Each row is a point. Two turns around zero, p and q, are shown by what they do to some points. Where does a point land after both, in the order given? Backwards means that the second turn is done in reverse. Each puzzle has new turns, and all numbers are rounded.

Turn p:
[-23   5  -5] => [-22   9   3]
[-15  -7 -24] => [-24  -6 -15]
[-21   2  14] => [-13   8  20]
[-19   1   8] => [-14   6  14]
[ 31 -14   0] => [ 26 -20  -9]
[48 12  7] => [ 48   2 -13]
Turn q:
[14 -7  0] => [15 -5 -3]
[ -5  -5 -29] => [-11  -9 -27]
[-13 -16  13] => [ -7 -16  17]
[-19  23  16] => [-19  21  18]
[-21 -16   3] => [-17 -19   9]
[45 22 -3] => [ 39  28 -15]
Where do these land?
p, then q: [-3 30 14] => [ 4 33  4]
p, then q backwards: [ -3 -16  19] => [ -5 -15  20]
p, then q: [-19   2 -33] => [-34  -5 -16]
q, then p: [ 25 -17   0] => [ 21 -19 -12]

Turn p:
[-18  -1   9  -7] => [-16  -8  11  -5]
[20 23  5 13] => [18 27  7  1]
[ 1  1 -2  1] => [ 0  2 -2  0]
[-18   2 -14  -8] => [-20  -1 -11  -7]
[ 29 -21   6  32] => [31 -2  0 37]
[-14  -4  -4 -30] => [-14 -17  -5 -25]
Turn q:
[-22 -19 -16  -6] => [-16 -25 -13  -9]
[-33   6  12  23] => [-39   6   8  12]
[  6 -23  -2  -5] => [  9 -22   2   0]
[ 20  24 -14 -12] => [ 21  22 -16  -9]
[25  5 14 -6] => [24 10 14  0]
[ -2 -12  -5  11] => [ -4 -12  -3  12]
[ 6 19 11 -6] => [ 5 20  8 -7]
Where do these land?
q, then p: [16  7  9  7] => [12 14  9  4]
p, then q: [-19 -48 -12 -19] => [-10 -54 -11   7]
q, then p backwards: [  4  10 -10   9] => [  4   3 -13  10]
p, then q backwards: [ 4 16  2 -8] => [  1  12   5 -13]
q, then p: [-5 15 10 11] => [-10  15  12  -1]

Turn p:
[ -9  18 -23 -17  20  25] => [ -7  -9 -17 -24   8  35]
[ -8 -10  23  -1 -21   4] => [  4  -1  29   7 -15  -4]
[-17   5 -23  14 -25 -12] => [-32  -1 -10  11 -22  -6]
[ 31 -29 -35   9 -21 -17] => [  7 -28 -33  17 -19 -35]
[12 32 14  5 -4 35] => [20 16  1 11 -8 43]
[ -2  19  31 -35  19 -26] => [ 13  37  16 -40  11 -11]
[ -7 -36  12  25  32  -9] => [ -4 -15  15  17  45 -21]
Turn q:
[-27  16  -3   8  34  18] => [-30   1  15  10  20  31]
[-7 35  1 19 25 11] => [-16  23  21  21  10  24]
[ 10 -10 -26 -13 -42 -15] => [  4   5 -38  -6 -17 -35]
[  4 -16   8 -39 -23 -23] => [ 15  -6 -13 -34   9 -35]
[  3 -34 -25  -7 -13 -16] => [  6 -27 -32   3  -2 -22]
[ 23 -17 -13 -13   0 -31] => [ 28 -10 -18   8  15 -25]
[ 8 13 18 13 12 43] => [  2  12  16  -5 -15  45]
[-15  14  40  30   7  13] => [-10   2  49   1 -18  17]
Where do these land?
q, then p: [-32 -16  45   9  -3  13] => [ 13  -9  53 -16 -12  -8]
p, then q: [ -1 -16   2  10 -29 -11] => [ -1  -7  12   6 -19 -27]
p, then q: [-30 -12   4 -24 -21  -5] => [ -5  -8  12 -37  -3 -22]
q, then p: [ 14 -20   9  -9   6   6] => [ 22 -17  -6  -4  -1  -4]
p, then q backwards: [-33 -10  -3  12  22  -3] => [-35   7  -2  -7  22  -6]
q, then p: [ -2 -32  29  31  18 -10] => [ 26 -17  33  26   5 -22]
q, then p: [ 29  17 -23 -19  -3   7] => [  1   7 -41  -3  -2  19]
q, then p: [ 25  48 -47   3   7  19] => [-24  19 -41  20   1  50]
p, then q: [ 30  40 -16 -13   3 -18] => [ -6  40 -37  11   9  -4]

Turn p:
[ -8  11 -10 -14  -2   4] => [ -4   8  -6 -19  -2  -3]
[  3 -14  17   8  12  -7] => [  9 -13  17  13   7   3]
[  7   3 -15 -23  -7  -9] => [ -3  -7  -9 -18 -15 -17]
[ 7 -7  8  8 12  2] => [12 -1 10 12  3  1]
[-22   9 -15  23   0  -2] => [ -9  12 -17   4  28   2]
[ 12  -6  15  -4 -14   2] => [ -5  -9   6   7 -18   9]
[-21   1   1  13   1   5] => [-4  6 -3  0 20 13]
[ 13  -1 -16 -19  -8   6] => [  6  -1 -13 -12 -21  -8]
[ 9  4 16  7  7 -2] => [-1  3 17 13 -2 -1]
Turn q:
[-11   7  -1  10  -2  -7] => [ 0 -5 -3 10 14 -2]
[48  6  7 -7  5 21] => [ 20  36  10 -27 -16  12]
[  7   7  -2   3   7 -12] => [ 2  8 -8 -4  9 -9]
[-10   3  -3   5 -17   5] => [ 1 -4  3 19  0  9]
[-10 -13   9   2   1  -6] => [ -3 -14   7   1  -1 -11]
[-16 -15  -5   1   6  18] => [ -1 -25   1  -5  -7  14]
[  1  -3  -9  -6  -1 -11] => [ -5   2 -11   3  -5  -8]
[-10   9   4  -9   1  -7] => [-16   2   1   3   8  -2]
Where do these land?
q, then p: [  9   8  13 -18  -8 -14] => [-24   6   9  -5  12  -3]
q, then p: [ -3   8 -22  24   0   7] => [ 25  12 -13  12  -7  -8]
q, then p: [ 8 -7 19 -9 -8 12] => [-15  -2  14   1 -10  15]
q, then p: [  2   2 -19  30  15   8] => [ 31   3  -9   4 -17 -15]
p, then q: [-10  -4  12  -4 -11   4] => [-4 -9  9 -2 -7 13]
p, then q: [ -5   3 -14  13   6   6] => [  4   7 -15  -7  10   4]
q, then p: [  4 -13   0 -10  -6  -9] => [-16 -10  -7   1   1  -1]
q, then p backwards: [ -4   0  10  -3   7 -11] => [ -4   8  -2  -3   4 -14]
p, then q: [ -1   3   0 -22   5  -2] => [-15   8   6   1 -11  -8]

Turn p:
[ 13  37  10  -3 -10  31  11  -9] => [-9 39 19 27  1  2 15 -1]
[-13 -18  -7  24  28 -16  14  -3] => [ 20 -36  -1   4  19  -6  -8 -13]
[ -7 -26  -9  23 -17 -25  -9  -9] => [  7 -32  -9  -9 -28   1  -7 -18]
[ 22  -3  13  11  29 -21 -18  -5] => [ 19   8 -18  -5  12  -6 -34 -18]
[  1  14 -32 -14 -24  22  -5  15] => [-18  11 -11   3  -9  26  34  14]
[-13 -46  -5  -8   2 -31  -6 -27] => [ -2 -36   3 -45  -6 -11 -12 -23]
[ 7 32 31 -9 -7 21  8 28] => [ 0 35  9 26 -1 -9 -2 37]
[ 0 -1 16 -8  1 38 -8  8] => [-7 17 23  3  5 21 -9 21]
[-34  38  -4 -10  -1  14  -2   9] => [-39   2  -3  29  12  -5  11  18]
[ 24 -26 -14  -6  -2 -33  14  -6] => [ 28  -8 -14 -33  -7 -13  12 -16]
Turn q:
[30 16 22 -2 17 16 -3 -1] => [  2  18  11 -14   7  33 -17 -10]
[ 20 -11  15  41 -29 -35   3 -27] => [ 18 -27  34  -6 -33 -18  -2 -40]
[ -7 -11  15   4   7   7  40   7] => [-25   4  14   9  13   7  28 -15]
[-13  10   2  41 -11 -31 -21 -31] => [ 11 -15   4   8 -25 -37 -31 -32]
[-11  14 -35  -6   9   3  22 -33] => [ -6   1 -48  -8  -2  -8  14 -24]
[-10  -8   6 -11  24  -9  -3  27] => [ 5 19 10 11 27 -8  5 17]
[ 20   8 -29 -11  -8  21 -19  29] => [ 22   5 -18   9 -12  29   1  35]
[  6  -8   1  -8  -5  30 -22  -4] => [ -3 -19  -7  -5   5  22 -18  17]
[-26  -4 -14 -16  20  25  14  30] => [-19  14 -19  25  26   8  18  24]
[ -9 -22  10 -17   5 -21 -27 -10] => [ 11 -14  10 -19  20 -26 -13  14]
[ -1  16   8 -13 -29  -6  14  13] => [-15  13  10  -9 -27  -2  15  14]
Where do these land?
q, then p: [-14 -39 -20   9   2 -43  10 -27] => [ 35 -16  -5 -37   3 -33   3 -30]
q, then p backwards: [ 12   6  17   3 -48  23  21  13] => [-20 -12  -9   0 -49  28 -11  -2]
q, then p backwards: [ -9   7  25  17 -14   3  12 -22] => [-18  -2   4   2 -13  -3 -14 -34]
q, then p: [  6   6  -5 -32  22  -4   1   8] => [ -1  17 -15   6  29  -4  13  10]
q, then p: [  2   5 -15  -1  33   7   6  23] => [ 12   9  -7  30  23  10   6 -10]
q, then p backwards: [ 27 -45 -13  -3  23 -21 -10 -18] => [ 11 -33 -16  10  37 -12  35  -2]
p, then q: [-24   8  -8 -16  41  29 -34  23] => [ -4  13 -23  42  41   8 -23  20]
p, then q: [-12  13   9   3 -15  -6   1  -1] => [ -2  -5   8   9 -13 -17   1  -1]
q, then p: [ -3  21 -10   4 -13  11  -3 -19] => [-20  -7  -5  -7 -16  14  14  -7]
p, then q backwards: [ 15  18  18  16 -31   2  -4  19] => [ -1  29 -16  14 -18  -5  -7  27]
